Each wall is flat, endless, passes through zero and stands at right angles to its row. A trip goes straight from one point to another. List the walls that it crosses, first one first.
In the rows, zero is written as 128.

Walls:
(1): [106  96]
(2): [122 111]
(3): [130 181]
(4): [146  60]
(5): [122 101]
(6): [171 132]
Trips:
[115 165] to [ 55 134] -> 1, 2, 5
[138 134] to [155 113] -> 4, 3, 5, 2
[147 129] to [188  73] -> 3, 5, 2, 1
[123 139] to [106 160] -> none
[109  81] to [105  71] -> none

Walls:
(1): [180 152 181 148 157 102 145 153]
(2): [123  93 123 144 130 105 193 102]
(3): [ 80 117 127 167  58  82  94 111]
(4): [ 93 153 110 148 181 171  45 134]
Trips:
[106 106 114  91 158  91  82 117] to [185 153 138 166  92 131 126 147] -> 1, 4
[191 124 158 109 134  91 155 148] to [140 120 139 176 103 172 167 129] -> none
[119 121 142 128  65 105 150 125] to [103 137 130  62 149 133  92 125] -> 2, 4, 3
[139 151 141 181 115 114  44 104] to [124 101 153  95 111 172 144 101] -> 1, 4, 3, 2
[118 101 102 195 103 107  90 152] to [148 148 192 151  93 140 121 190] -> 1, 4
[ 70 152 138 139 104 132 192 114] to [166  77 203  67 160  95 151  97] -> 1, 3

Walls:
(1): [ 89 111 169 174 131  72 166 186 120 124 150  86 198 154]
(2): [123 104 187 140 180  92  83  88  96 116 152 149  71  93]
(3): [184  96  80 180 125 131 137  84 121 131 182 186 185 145]
(4): [110 177 130 169  73 115  74 115 139 161  98 172  81 108]
(5): [151 153 110 198 111  94 145 210 121 160  95 107  78 157]
(6): [127 127 180 119 148 105  52 145 114 131 136 142 107 168]
Trips:
[108  45 116 147 141 135  87 127 210 140 156  66 131 128] to [119  68  71 164  80 119 177 148  45 116 126 155 107 117] -> 6, 2, 5
[112 120 160  98  79 114 106 120 175 110 173  67 142 199] to [167 130 159 107 114 119 133  85 187  74 100 130  92 112] -> 1, 2, 4, 6
